Every row gives one point. Each copy is the shape, with its points in the same order, stretched, turned, moved and blurred by noise. Is it also mirrored, or only turned?
(in the rows, 128 means zero)

Shape:
[[152 123 139]
 [172  90 138]
 [152 134  80]
 [118 140 145]
 [130 119 142]
 [ 93 141 193]
 [ 94 103 160]
 [132 133 136]
 [ 94 136 146]]
Copy 1 (9 x 3):
[[149 133 162]
 [166 115 183]
 [169 122 107]
 [117 139 149]
 [129 127 156]
 [ 84 155 175]
 [103 116 168]
 [137 142 148]
 [ 99 133 147]]
Copy 1 is: only turned
Copy 2, 9 rows:
[[135 108 141]
 [148  80 141]
 [197 114 144]
 [116 136 124]
 [122 116 124]
 [ 49 153 121]
 [ 93 127  93]
 [132 121 130]
 [110 146 108]]
Copy 2 is: only turned
Copy 3, 9 rows:
[[158 137 139]
 [177 113 158]
 [133 100 100]
 [132 160 143]
 [141 142 151]
 [132 200 174]
 [116 153 183]
 [139 146 137]
 [111 160 153]]
Copy 3 is: only turned
Copy 4 (9 x 3):
[[141 130 130]
 [148 117 160]
 [129  88 106]
 [118 149 117]
 [120 139 135]
 [109 191 128]
 [ 86 163 154]
 [127 138 121]
 [ 96 156 121]]
Copy 4 is: only turned

Shape (7 x 3):
[[114 132 137]
 [132 133 148]
 [183  78 157]
 [131 105 127]
 [ 90 131 137]
 [ 88 150 134]
 [130 141 118]]
Copy 1:
[[131 148 125]
 [131 147 137]
 [ 68 117 173]
 [102 131 127]
 [132 157  94]
 [150 161 102]
 [148 126 133]]
Copy 1 is: only turned
Copy 2 (7 x 3):
[[122 143 141]
 [122 122 140]
 [ 78  86  76]
 [105 143 110]
 [121 164 161]
 [136 166 173]
 [144 142 126]]
Copy 2 is: only turned
Copy 3:
[[140 151 137]
 [136 147 114]
 [157  88  45]
 [149 117 120]
 [154 167 162]
 [139 178 171]
 [123 130 133]]
Copy 3 is: only turned

Shape (7 x 4):
[[166 161 125 195]
 [128  95 113 115]
 [ 92 128 151 127]
 [112 153 116 129]
 [128 139 124 147]
 [136 110 178 100]
 [133  90 181 179]]
Copy 1, 7 rows:
[[117 118 196 140]
 [121 109 111 126]
 [138 171 104 130]
 [101 159 126 128]
 [112 135 140 133]
 [152 142 105  93]
 [180 123 144 141]]
Copy 1 is: mirrored
Copy 2 (7 x 4):
[[187 143 135 156]
 [108  85 133 115]
 [105 135 147 105]
 [135 147 114 128]
 [141 130 129 132]
 [ 86 122 164 154]
 [126  95 200 108]]
Copy 2 is: mirrored
